Each row is a point. Any point is a mix of the corners, with weights that add up to 1. It lies inside the corners' shape when no weight is negative. Is each point inside? If not, which corners have a negative weight?
In the rows, zero is written as 128.

Corners:
(1): 108	186
(2): 172	135
(3): 73	81
Points:
78	87 => inside
82	89 => inside
71	46 => outside (1)
157	130 => inside
154	113 => outside (1)
157	130 => inside
85	104 => inside
163	187 => outside (3)
48	93 => outside (2)

Corners:
(1): 146	146	172	128	129	244	158	232	82
(2): 109	148	66	67	125	190	93	78	117
(3): 196	193	121	92	100	161	153	160	114
(4): 128	147	89	157	32	143	61	122	82
(5): 96	222	77	164	136	107	45	91	114
(6): 33	111	157	129	104	120	178	109	153
(7): 191	101	147	193	133	210	242	221	51
(8): 135	163	133	182	79	148	48	66	160
(9): 115	59	170	155	191	71	151	188	141
(10): 121	96	240	122	213	107	187	162	51
Points:
103	124	160	122	117	140	137	131	122 => outside (5, 7)
131	135	137	120	166	91	149	106	145 => outside (1, 4)
104	128	125	151	117	165	116	141	127 => outside (3, 10)
142	169	128	129	120	155	123	148	103 => inside

Corners:
(1): 130	105	155	112	144	149	73	164	96	87	136	156	58	132	72	194	168	201	135	114
(2): 82	161	161	82	169	106	120	78	147	142	123	119	125	128	127	227	69	139	160	128
(3): 108	133	106	92	134	177	173	171	75	156	141	108	57	138	146	163	175	147	146	103
(4): 203	134	64	165	80	186	156	116	185	129	177	88	132	114	103	195	85	77	207	141
(5): 153	187	103	82	149	136	105	115	113	57	78	235	49	71	164	110	126	110	150	152
(6): 83	109	182	54	143	99	133	117	79	106	94	123	115	166	117	164	106	38	206	125
(7): 96	124	143	138	147	205	35	71	177	92	213	124	112	134	100	150	63	89	126	123
(8): 174	158	132	166	54	182	75	88	138	130	125	221	151	101	159	162	83	128	84	132
(9): 100	102	146	217	159	95	109	108	123	175	189	104	121	115	148	155	159	123	82	92
(10): 79	92	139	158	99	153	108	197	124	165	189	166	100	88	151	192	116	112	157	119
(11): 135	111	78	155	115	167	165	154	76	105	65	249	90	170	153	211	142	119	100	189
(12): 91	180	183	116	74	121	117	124	187	105	179	159	70	164	67	126	153	144	113	99
(13): 111	97	135	128	109	95	111	203	200	186	106	88	141	121	140	107	108	81	174	185
(14): 127	147	131	128	92	196	171	59	206	67	88	180	128	114	89	198	135	122	102	43
(15): 112	160	140	66	158	145	91	124	127	153	116	97	105	96	68	209	124	104	72	116
(16): 69	91	134	168	123	57	52	170	103	138	133	50	92	128	140	204	92	139	94	60
(17): 103	154	160	136	149	124	121	206	106	98	87	101	134	123	102	153	113	120	86	100
(18): 94	103	173	127	86	152	159	125	103	126	154	112	97	93	131	129	105	118	79	140
(19): 118	117	163	198	166	100	98	101	97	177	103	142	39	141	99	127	98	111	97	109
(20): 164	107	136	78	142	55	141	173	108	102	127	170	87	158	108	86	83	91	149	98
(21): 43	137	97	87	107	43	146	125	85	147	108	139	157	118	103	108	109	110	220	86
Points:
153	164	135	184	126	245	116	105	149	115	157	165	71	103	114	208	139	157	55	128 => outside (6, 13, 16, 20, 21)
122	124	161	133	121	124	123	102	149	121	115	135	139	160	78	164	102	106	116	136 => outside (3, 5, 10, 16)
56	120	116	68	140	168	134	169	108	116	101	82	98	113	119	223	125	115	189	142 => outside (8, 9, 12, 19, 20)
113	141	134	138	125	148	125	121	121	119	141	145	96	114	117	177	120	143	102	100 => outside (6, 13)
95	128	150	98	152	122	123	105	147	132	152	125	95	117	88	158	112	101	165	118 => outside (3, 8, 11, 16, 17)
86	119	136	137	99	179	96	139	137	129	153	121	107	124	105	178	110	113	133	115 => outside (2, 5, 9, 20)

Corners:
(1): 119	106	141	143	96	203	213	155	149	112	104	140	50	157	174	123	52	89	142	89
(2): 117	75	119	170	170	170	90	117	96	112	51	118	57	195	157	144	163	83	118	73
(3): 86	127	115	59	172	81	159	45	57	105	117	69	193	179	104	121	204	121	146	87
(4): 137	96	96	160	198	188	147	179	185	97	115	103	89	116	171	115	120	81	114	131
(5): 105	157	116	55	139	131	28	139	120	133	97	111	186	164	121	151	180	172	105	42
(6): 152	62	84	117	149	224	139	123	138	178	77	107	74	138	131	129	126	146	125	112
(7): 168	123	48	112	118	150	148	202	95	169	81	161	182	160	166	149	153	115	61	75
(8): 78	169	154	87	161	110	89	72	45	132	96	71	183	195	107	189	165	140	105	178
(9): 133	117	167	192	116	171	206	91	119	117	121	152	102	55	63	133	115	17	171	111
(10): 88	136	205	141	50	128	223	80	34	61	110	68	91	25	81	95	212	55	177	180
(11): 78	193	73	64	193	80	99	105	60	154	102	102	96	146	118	184	169	137	107	93
(12): 158	173	114	100	152	80	82	94	70	185	173	60	142	188	149	138	214	162	112	74
(13): 84	95	176	158	89	101	200	114	81	95	132	178	95	75	73	31	143	46	170	184
(14): 131	58	172	135	174	154	184	195	115	135	85	99	82	139	78	142	126	95	129	91
(15): 182	102	153	144	118	139	203	140	214	128	31	141	71	136	135	122	120	86	127	121
(16): 164	75	93	78	106	95	117	155	80	167	86	117	143	90	188	143	93	61	103	88
(17): 135	82	71	70	94	101	126	170	133	170	134	179	151	133	188	211	187	125	150	98
(18): 62	133	134	179	62	87	175	102	68	118	89	55	123	91	44	98	167	62	242	165
(19): 171	47	98	205	125	155	183	145	160	70	106	140	55	126	114	143	68	143	93	102
(20): 89	130	132	119	174	89	120	125	67	181	80	124	198	124	194	149	182	190	132	88
(21): 213	88	111	146	140	171	174	172	116	92	70	166	91	130	148	111	93	104	196	111
Points:
110	93	120	144	113	144	194	136	62	116	105	128	109	86	122	133	141	66	146	139 => outside (5, 12, 15)
31	203	148	73	111	58	67	10	14	186	98	66	212	129	84	137	249	120	116	110 => outside (1, 4, 14, 17, 19, 21)
73	103	211	172	108	128	166	84	95	102	101	78	118	104	98	78	147	37	168	136 => outside (6, 7, 11, 17, 19, 21)
160	105	153	136	144	237	170	187	144	117	46	159	44	109	122	122	74	38	116	112 => outside (3, 12, 17, 18, 19, 20)
128	108	138	137	123	129	159	137	109	107	106	127	125	128	133	124	137	96	141	113 => outside (6, 11)

Corners:
(1): 129	137	143	171	124	135	122	135	144	120	115	117	115	154	141	122	103	143	118	131
(2): 103	119	140	132	138	127	138	141	130	141	145	122	126	126	119	128	148	89	138	123
(3): 109	134	120	120	116	125	114	124	117	119	128	123	108	110	126	131	137	144	116	124
(4): 113	122	135	154	125	126	113	99	149	127	122	101	119	129	124	126	139	137	119	149
(5): 116	134	125	135	120	130	121	146	115	116	118	116	174	146	125	128	136	105	133	151
(6): 115	141	129	120	121	132	116	110	149	132	145	124	118	162	119	136	90	131	146	138
(7): 118	127	129	115	130	144	157	141	132	139	146	120	109	116	128	125	126	146	133	142
(8): 132	134	113	119	124	124	122	129	81	180	122	115	126	120	142	129	129	144	136	136
(9): 134	116	119	123	120	249	117	132	150	175	150	141	106	129	117	81	126	152	146	132
(10): 114	130	147	141	119	135	113	135	120	122	115	113	186	116	161	98	134	142	143	128
(11): 129	131	150	120	135	121	119	129	148	132	123	108	122	173	116	126	137	108	123	132
(12): 103	112	103	125	134	151	116	142	147	155	123	139	132	114	132	133	143	137	121	136
(13): 128	120	135	123	134	126	116	138	147	135	131	135	107	120	131	123	141	102	142	146
(14): 118	141	95	138	155	142	109	105	148	130	134	115	105	128	119	119	142	146	140	128
(15): 160	114	125	133	161	125	146	86	143	138	125	137	141	143	157	129	138	132	94	107
(16): 113	112	146	133	136	168	120	141	102	125	146	120	111	131	140	123	149	140	142	148
(17): 133	148	129	131	125	133	114	134	118	154	172	132	125	115	134	139	147	137	127	135
(18): 109	111	124	128	134	125	113	137	129	132	163	130	136	129	114	102	142	120	123	144
(19): 105	113	137	121	114	124	156	124	138	126	113	147	108	125	112	136	148	153	148	132
(20): 140	111	96	142	113	133	126	142	141	130	121	108	112	125	125	140	129	144	128	128
(21): 153	112	145	147	170	145	114	127	131	132	119	119	114	116	122	129	137	146	136	132
Points:
121	115	147	128	122	149	122	129	144	123	129	132	125	135	126	130	139	125	135	133 => outside (1, 7, 8, 14, 18)
127	121	132	129	130	140	127	130	131	140	133	128	127	130	134	127	135	132	125	133 => outside (14)
124	127	128	129	129	136	122	127	137	139	130	123	129	133	127	121	132	131	131	132 => outside (16)
115	125	136	135	135	141	125	121	131	132	121	119	130	138	128	118	129	136	132	137 => outside (13, 17, 20)
129	135	133	128	140	110	128	113	124	130	135	119	103	142	122	139	130	125	129	136 => outside (9, 10, 12, 20)
165	141	124	149	139	148	79	108	137	132	129	105	135	148	136	103	117	133	119	128 => outside (2, 7, 12, 16, 19)
135	126	127	139	142	108	125	119	140	132	118	120	123	127	138	131	138	140	115	127 => outside (2, 5, 6, 9, 16)
121	122	128	135	133	147	128	134	136	126	136	128	129	124	131	122	134	134	132	134 => outside (4, 8, 11)

Corners:
(1): 137	132	139	16	160	127	123	152	139	152	57	142	183	103	135	221	146	140	164	109
(2): 116	131	140	150	142	129	131	100	79	116	82	109	128	125	118	160	161	152	70	180
(3): 156	143	173	65	240	151	52	120	111	145	127	187	155	108	157	125	201	85	160	112
(4): 146	181	125	140	129	153	188	157	88	121	116	89	156	224	143	58	168	180	128	124
(5): 152	124	224	172	172	135	122	80	112	163	153	160	176	185	131	136	148	124	130	165
(6): 96	144	117	110	107	161	131	155	170	123	114	129	152	107	115	92	145	149	74	66
(7): 90	148	123	119	109	126	122	169	108	160	62	180	126	160	98	157	123	63	156	136
(8): 95	129	80	118	138	77	86	120	90	125	182	99	138	154	17	80	63	168	79	75
(9): 197	152	164	183	165	139	31	109	110	64	144	133	153	63	129	134	120	98	157	114
(10): 162	131	159	130	112	146	7	103	72	95	127	105	74	99	86	75	38	120	87	88
(11): 184	185	180	189	126	172	152	109	73	100	223	120	111	133	76	107	158	114	114	133
(12): 122	185	134	93	50	181	134	220	178	113	173	86	128	136	115	89	150	93	117	192
(13): 133	161	177	150	114	225	80	121	101	86	164	66	140	177	113	78	184	96	104	101
(14): 175	123	145	119	138	136	109	138	132	203	127	120	138	111	57	61	126	121	92	135
(15): 125	97	103	172	57	184	94	111	115	93	168	116	137	153	156	89	165	114	131	172
(16): 154	68	140	86	140	115	86	113	92	58	96	188	108	142	69	156	134	76	167	124
(17): 143	163	102	111	106	112	49	31	113	111	166	101	159	82	117	82	90	95	71	79
(18): 75	125	121	110	110	209	197	111	112	32	125	65	173	126	115	77	125	136	139	144
(19): 169	96	193	186	205	165	171	155	155	155	119	116	114	90	160	115	152	40	151	92
(20): 163	151	102	85	176	181	121	83	137	128	97	131	143	139	115	129	120	132	109	95
(21): 47	119	137	104	76	120	77	116	247	180	104	91	121	109	98	127	127	101	164	136
Points:
134	148	145	136	129	155	112	120	123	122	138	113	144	126	118	106	134	118	115	123 => outside (16)
142	128	155	147	123	193	173	134	155	106	119	95	148	133	126	122	170	130	132	157 => outside (3, 7, 8, 10, 17)
143	134	148	126	128	152	83	118	106	110	127	114	119	123	106	98	109	115	114	110 => inside
119	132	130	125	114	169	125	127	126	100	135	110	146	129	121	99	141	119	123	131 => inside
140	127	147	122	124	118	86	142	138	156	123	138	137	122	109	111	131	108	119	134 => outside (11, 13, 18, 20)
133	144	137	123	120	152	103	123	114	111	135	117	137	134	107	110	135	124	115	132 => outside (19)

Corners:
(1): 96	135	121	115	148	143	155	125	151	215	82	146	143	102	156	127	233	132	163	61
(2): 88	178	139	103	186	147	143	108	123	133	103	159	193	81	158	231	184	159	111	92
(3): 182	126	175	81	79	220	146	22	158	73	144	137	162	171	134	145	143	190	160	147
(4): 89	191	108	150	110	101	69	147	148	157	111	105	152	91	161	107	166	172	109	73
(5): 130	121	191	249	63	92	86	220	175	150	190	85	146	157	198	140	76	99	189	93
(6): 118	110	127	174	117	88	120	188	113	189	193	117	67	101	182	134	84	143	148	167
(7): 104	100	92	133	139	169	95	142	172	214	96	66	182	102	169	219	184	115	150	111
(8): 134	153	170	234	153	116	109	153	89	135	154	62	83	122	150	33	95	89	184	140
(9): 161	172	116	116	120	138	79	67	138	57	157	166	209	170	146	63	131	124	162	149
(10): 147	110	137	111	206	125	101	165	180	143	136	135	174	130	125	199	160	180	57	86
(11): 205	173	113	95	110	223	116	133	146	82	117	175	179	190	96	94	82	148	161	164
(12): 91	143	128	204	147	154	139	192	170	121	166	105	102	80	144	134	68	86	140	139
(13): 123	131	112	231	86	136	152	110	127	168	167	97	89	178	209	84	96	85	86	141
(14): 134	146	170	69	152	176	116	85	112	139	147	151	122	172	22	136	154	130	175	101
(15): 157	146	106	213	146	140	131	118	232	215	110	98	113	120	132	218	205	145	96	118
(16): 111	128	173	116	151	216	97	92	113	111	168	140	111	208	94	121	217	154	167	129
(17): 159	158	157	74	183	132	149	143	214	162	145	61	162	140	183	169	176	120	140	108
(18): 131	107	155	121	110	154	199	97	130	111	184	139	223	219	95	118	176	160	134	156
(19): 182	115	152	64	49	166	174	110	92	29	137	162	152	147	88	90	134	87	90	210
(20): 62	131	185	190	123	146	86	176	150	209	81	103	107	169	180	76	101	101	161	172
(21): 144	91	73	55	76	143	170	74	129	12	141	148	143	182	95	170	170	177	165	134
Points:
138	136	141	124	124	154	126	113	144	134	138	122	154	159	131	133	159	141	143	128 => outside (12)
128	134	140	126	129	151	129	123	151	141	140	128	149	151	133	143	152	135	135	124 => outside (8)
124	128	121	122	132	157	152	131	159	150	126	123	142	122	130	172	148	139	120	128 => outside (5, 8, 9, 16)
137	133	145	172	112	144	122	145	153	144	152	112	148	157	157	107	129	126	141	138 => outside (2, 14, 21)
119	136	134	129	132	141	132	117	145	137	133	124	145	134	140	149	167	141	135	114 => outside (11)
125	135	133	156	117	131	128	134	124	119	150	136	124	148	133	112	127	131	142	136 => outside (3, 7, 17)
127	131	128	139	125	154	132	116	131	134	140	129	141	147	131	127	148	138	133	136 => outside (5, 17)
123	133	124	150	132	131	124	127	140	130	155	114	140	134	142	136	152	124	139	119 => outside (3, 11, 20)
98	126	112	117	150	129	130	142	159	143	125	127	151	106	138	178	199	143	105	127 => outside (3, 5, 8, 11, 13, 14)

Corners:
(1): 180	115	126	104	137	155	104	94	108	178	95	105	160	186	127	85	110	97	70	166
(2): 111	143	114	91	152	170	102	145	105	152	131	116	7	97	85	126	122	102	133	119
(3): 95	139	76	137	32	43	187	135	78	102	164	81	83	64	148	130	107	100	144	116
(4): 90	143	132	117	160	103	197	83	128	151	82	84	143	136	166	136	97	109	62	167
(5): 124	103	102	90	152	110	149	108	128	150	191	79	90	59	191	139	171	127	120	105
(6): 81	54	62	88	139	85	214	183	78	113	99	180	39	179	113	121	143	133	76	174
(7): 156	74	119	99	142	129	100	111	116	138	144	147	54	76	81	108	147	94	102	74
(8): 114	96	124	163	82	99	210	114	122	107	100	89	80	124	145	137	152	120	102	166
(9): 159	140	145	93	41	95	159	111	106	160	113	82	123	146	85	78	166	47	62	173
(10): 110	126	143	177	200	192	164	177	159	76	124	131	129	178	154	89	78	229	166	80
(11): 184	152	70	71	60	110	171	106	111	44	94	99	120	166	176	116	151	169	97	188
(12): 153	102	149	142	111	106	90	127	90	168	139	152	91	158	102	123	90	203	173	60
(13): 106	191	73	119	62	86	129	124	186	125	114	79	85	162	138	109	128	92	189	135
(14): 119	163	125	102	134	179	142	85	96	138	128	90	119	72	148	163	113	200	201	131
(15): 80	194	161	145	151	208	74	101	180	131	183	156	68	106	133	181	99	84	148	150
(16): 129	137	71	81	136	110	111	184	161	182	87	157	103	129	154	117	144	100	97	110
(17): 139	122	148	156	105	145	190	157	122	133	160	108	138	105	118	161	72	153	141	92
(18): 93	141	90	140	157	172	100	156	167	103	183	134	63	134	85	116	137	86	81	83
(19): 139	115	123	199	171	83	180	92	106	161	168	147	77	166	196	87	111	165	152	65
(20): 144	120	124	146	188	123	107	131	76	129	109	150	131	154	146	174	100	138	165	101
(21): 139	95	142	194	168	91	196	133	173	85	176	132	132	120	121	112	168	145	74	165
Points:
130	136	117	136	121	132	146	124	134	120	135	106	104	123	137	125	126	126	133	125 => outside (4, 6, 12)
133	98	126	127	135	104	171	135	102	154	125	121	108	120	132	114	130	132	106	122 => outside (11, 13, 15, 18)
126	122	118	133	126	111	156	119	124	124	143	108	95	131	137	122	126	121	114	127 => outside (14, 16)
124	129	113	129	119	119	155	129	117	118	134	112	102	126	142	123	116	146	133	119 => inside
132	91	148	147	152	117	137	104	108	157	145	137	106	147	113	96	135	85	65	125 => outside (2, 11, 13, 14, 16, 17)

Corners:
(1): 147	120	101	181	104	155	81	103	20	99	127	172	158	151	152	120	192	79	39	107
(2): 113	100	152	142	163	77	162	99	108	56	101	68	72	62	104	142	118	181	42	117
(3): 89	150	118	189	142	85	76	140	55	47	109	122	144	143	166	131	104	170	172	91
(4): 102	148	88	144	150	109	122	107	144	96	159	99	72	118	133	141	123	79	128	44
(5): 112	109	85	142	124	55	169	119	54	51	122	149	93	77	151	102	126	186	147	111
(6): 203	169	109	169	97	206	92	183	136	92	188	226	200	145	118	102	176	124	111	132
(7): 159	138	96	123	163	128	118	89	95	157	201	115	111	129	63	125	101	189	165	95
(8): 112	133	90	174	72	121	121	153	86	135	149	146	144	202	73	68	168	113	96	174
(9): 96	174	148	109	187	116	135	142	46	35	127	146	31	123	118	123	121	144	167	110
(10): 212	73	61	130	71	211	54	163	132	144	176	109	233	235	26	89	224	53	147	114
(11): 184	157	104	94	98	206	82	7	191	130	127	226	203	154	54	130	180	55	173	184
(12): 96	79	161	142	143	104	174	109	75	53	126	179	93	138	110	98	75	177	127	73
(13): 92	136	128	183	130	125	157	181	63	166	91	78	42	87	100	129	128	149	174	50
(14): 68	83	98	128	126	214	94	198	75	104	130	115	130	112	183	78	130	129	123	77
(15): 133	147	160	91	80	138	143	94	122	109	228	125	74	77	93	185	111	72	128	128
(16): 234	158	143	105	86	175	126	50	182	110	152	160	204	183	97	68	130	25	186	177
(17): 186	104	111	147	88	94	54	141	164	179	205	133	135	210	87	13	185	49	108	146
(18): 113	80	104	151	204	114	167	177	96	111	146	107	54	68	102	176	46	129	134	119
(19): 93	146	148	70	158	98	117	123	126	160	161	138	185	118	81	106	132	72	144	90
(20): 79	120	104	120	78	143	100	180	54	101	57	146	109	185	165	125	108	150	70	83
(21): 75	81	200	107	170	106	171	100	113	119	139	122	73	131	136	174	121	173	166	164
Points:
119	116	127	134	142	137	127	132	109	98	140	130	95	114	115	135	121	154	147	105 => outside (1, 8, 16, 19)
126	127	117	131	127	137	119	131	98	109	148	144	121	139	108	118	127	117	138	110 => outside (2)
128	126	117	135	123	136	116	129	104	116	143	133	129	138	105	116	143	114	130	122 => outside (12)
101	121	128	136	127	120	133	154	78	100	113	138	108	141	144	89	129	149	93	92 => outside (3, 10, 11, 15, 18)

Corners:
(1): 105	166	176	161	118	155	162	165	158	131	127	99	112	120	137	92	110	104	111	117
(2): 96	128	120	138	140	134	118	161	146	172	32	129	118	109	157	132	148	114	107	124
(3): 132	162	166	133	114	117	128	154	125	192	137	143	119	128	127	73	119	110	49	126
(4): 115	116	102	94	82	114	144	138	139	140	142	165	135	116	142	121	151	156	166	141
(5): 161	142	115	139	144	113	157	142	145	128	137	148	121	131	141	125	154	113	129	117
(6): 111	150	130	122	115	139	94	130	133	128	154	109	118	121	146	137	105	126	141	114
(7): 103	51	103	108	146	143	132	152	142	121	158	102	116	145	153	111	115	111	136	138
(8): 110	173	115	124	68	102	162	114	100	138	167	141	133	161	66	123	113	118	134	137
(9): 109	131	99	127	140	133	165	94	86	146	153	118	161	142	145	132	123	142	159	133
(10): 130	151	194	129	143	115	123	145	132	132	126	189	118	128	68	130	119	157	98	132
(11): 100	123	115	116	119	84	160	111	148	145	143	121	149	153	123	127	249	169	145	85
(12): 109	166	143	155	132	143	111	121	134	185	122	95	134	115	87	131	147	112	154	133
(13): 114	122	100	137	135	87	129	128	50	150	86	133	120	111	131	102	165	113	82	141
(14): 219	156	156	158	121	128	156	146	118	174	106	109	139	113	118	102	123	132	151	74
(15): 113	108	89	99	117	131	131	138	114	115	154	93	208	131	138	99	110	109	125	128
(16): 100	95	126	142	139	96	77	101	121	142	159	112	228	127	145	122	108	113	161	118
(17): 137	160	125	122	131	113	103	152	145	121	151	139	133	167	142	105	114	158	137	148
(18): 108	159	105	142	150	125	147	154	140	145	155	131	128	137	142	71	125	140	141	69
(19): 130	158	147	110	129	92	175	160	142	142	135	108	151	134	107	125	112	105	160	127
(20): 103	139	125	141	130	85	144	143	143	136	139	129	162	117	139	140	125	163	106	139
(21): 99	127	100	109	118	117	162	65	140	157	156	99	136	113	127	98	117	118	139	139
Points:
117	139	124	131	130	117	140	135	130	147	128	124	140	127	132	123	134	129	131	125 => inside
125	145	126	129	123	120	146	139	126	147	128	123	130	129	125	112	134	128	128	123 => outside (16)
132	130	126	124	137	112	120	146	125	133	155	122	159	131	138	118	132	141	137	116 => outside (1, 2, 8, 21)
120	131	124	125	126	116	140	137	130	141	138	128	135	132	134	109	129	128	123	119 => outside (12)
116	157	132	119	112	113	145	128	126	144	130	137	125	131	115	124	135	134	115	148 => outside (7, 14, 16, 18)
110	146	133	128	119	105	141	126	125	157	132	124	157	128	115	110	137	134	127	124 => outside (5, 6, 7)
129	126	127	107	104	129	135	137	138	134	146	138	140	132	138	113	100	122	145	137 => outside (11, 12, 13, 18, 20)
97	127	95	117	114	134	137	130	129	139	129	119	114	139	151	120	143	132	117	149 => outside (10, 14, 16, 18, 19)
129	125	123	121	125	105	119	123	111	150	128	142	143	124	125	133	115	126	137	152 => outside (1, 11, 15, 18)

Corners:
(1): 73	203	245	165	37	140	109	155	116	92	107	94	165	183	113	67	119	71	91	135
(2): 108	152	195	126	79	101	84	56	164	148	156	77	151	140	91	74	34	158	140	125
(3): 128	249	69	121	131	83	62	137	138	82	114	123	179	109	162	121	165	123	162	131
(4): 120	155	115	165	110	138	119	135	139	98	171	127	162	118	135	132	122	104	118	104
(5): 118	94	95	126	143	106	129	141	151	117	28	132	85	144	126	154	84	152	146	164
(6): 100	112	198	192	127	177	82	123	171	215	131	116	20	120	129	73	98	148	142	125
(7): 112	188	107	145	172	74	135	127	142	95	83	129	152	132	79	163	165	119	139	156
(8): 126	118	112	178	120	178	110	108	88	215	149	97	79	225	112	151	119	147	136	171
(9): 128	183	175	142	128	216	106	54	125	183	62	155	94	150	123	107	48	139	71	110
(10): 107	135	155	175	195	160	108	146	149	168	66	231	128	101	103	191	128	32	169	112
(11): 146	147	153	153	152	214	155	103	131	205	153	152	115	43	154	120	151	121	158	120
(12): 179	224	94	141	163	111	93	72	159	81	107	17	109	102	120	170	165	134	195	48
(13): 143	100	152	131	122	95	161	134	131	160	123	164	95	124	162	158	143	109	114	105
(14): 109	168	147	128	121	167	111	162	115	144	132	92	98	111	118	189	151	84	95	149
(15): 82	71	196	154	241	99	149	132	97	143	96	87	54	187	83	128	71	190	168	133
(16): 150	127	148	100	125	104	110	148	132	45	159	172	117	154	116	114	129	163	110	133
(17): 127	133	117	197	151	53	71	95	154	47	103	106	104	67	156	151	141	62	180	85
(18): 157	76	143	209	122	176	68	139	121	183	114	96	111	155	238	81	120	75	50	153
(19): 91	143	86	31	145	48	128	87	170	103	113	97	167	155	121	108	115	104	132	119
(20): 165	197	150	100	96	101	197	155	61	108	147	64	55	173	74	83	103	75	55	109
(21): 110	120	147	98	116	92	73	115	105	110	130	131	169	77	92	114	142	133	124	90
Points:
122	148	150	140	118	130	120	120	130	131	119	96	103	151	136	108	103	122	118	129 => outside (7, 10, 21)
130	154	135	137	108	132	102	125	126	130	139	103	123	130	130	116	127	102	119	126 => outside (7, 9, 13, 15)
143	139	142	165	137	161	114	108	109	187	116	97	69	131	128	136	112	122	135	122 => outside (1, 4, 7, 16, 19)
108	135	175	165	128	140	103	131	130	138	114	134	113	137	122	118	115	126	128	135 => outside (12, 19, 20)

Corners:
(1): 78	100	174	69	168	136	148	173	88	170	183	51	62	121	153	199	100	150	82	116
(2): 137	126	185	146	78	96	146	138	103	81	107	126	152	111	129	147	87	88	73	56
(3): 145	146	143	124	112	142	150	142	160	138	149	65	79	170	198	129	139	110	131	104
(4): 91	150	114	139	122	125	111	100	119	93	169	164	128	89	139	111	93	145	172	128
(5): 144	151	116	102	115	146	150	142	122	104	145	135	85	154	136	136	149	71	122	176
(6): 106	132	128	152	104	182	102	94	110	108	117	96	115	94	110	162	176	140	164	111
(7): 140	110	175	104	138	172	110	187	119	128	202	115	152	138	124	105	198	89	217	153
(8): 105	116	146	110	95	114	131	121	144	116	132	106	105	169	107	133	133	109	138	107
(9): 128	48	223	85	146	83	181	139	131	160	92	115	99	112	162	224	39	159	105	162
(10): 197	109	249	19	188	91	190	153	165	189	149	137	175	51	119	121	95	128	119	155
(11): 135	94	89	151	165	75	128	85	67	109	128	144	194	108	104	140	63	129	118	139
(12): 25	162	154	159	117	164	80	89	127	129	113	162	82	158	208	107	197	109	168	114
(13): 78	199	107	128	45	155	153	121	94	156	146	43	127	88	146	151	174	64	108	147
(14): 107	171	47	175	144	169	93	140	165	134	201	91	133	119	89	118	189	68	127	138
(15): 122	137	129	149	112	197	163	113	121	197	108	126	168	117	97	69	116	58	121	165
(16): 126	163	171	203	105	118	142	103	127	35	144	83	153	159	144	66	128	116	181	152
(17): 124	109	166	154	130	60	138	142	104	36	91	101	132	122	142	118	83	101	149	93
(18): 119	137	117	173	101	122	62	105	116	112	134	145	131	107	106	87	123	72	94	138
(19): 74	153	156	142	91	148	87	147	87	72	87	92	193	122	121	124	131	141	142	98
(20): 168	183	144	112	124	154	116	174	99	143	154	104	95	195	115	151	178	87	171	155
(21): 91	134	136	123	97	116	130	178	81	128	139	153	125	108	81	104	170	156	121	124
Points:
110	113	148	120	137	135	119	130	121	137	135	134	122	122	121	136	126	117	140	142 => outside (2, 3, 13, 16)
103	120	166	117	128	120	128	135	127	116	160	117	109	102	140	136	136	116	135	129 => outside (3, 11, 15, 19, 20)
117	128	130	138	101	105	129	127	85	96	129	113	133	124	115	152	100	135	110	117 => outside (7, 10, 12, 14, 15, 17)
118	137	145	126	123	145	122	142	119	120	151	119	123	135	134	122	153	97	153	139 => inside
94	133	155	132	113	113	133	122	111	108	121	127	126	118	149	123	106	119	123	118 => outside (6, 7, 14, 20)
128	134	148	133	119	128	131	136	128	116	133	121	128	141	138	113	127	105	138	127 => outside (1, 6, 13)
113	134	148	124	114	129	132	139	111	125	140	120	129	117	125	130	132	117	136	133 => inside
123	137	146	129	123	129	135	130	118	127	143	121	127	112	133	127	123	105	130	135 => outside (8, 19)
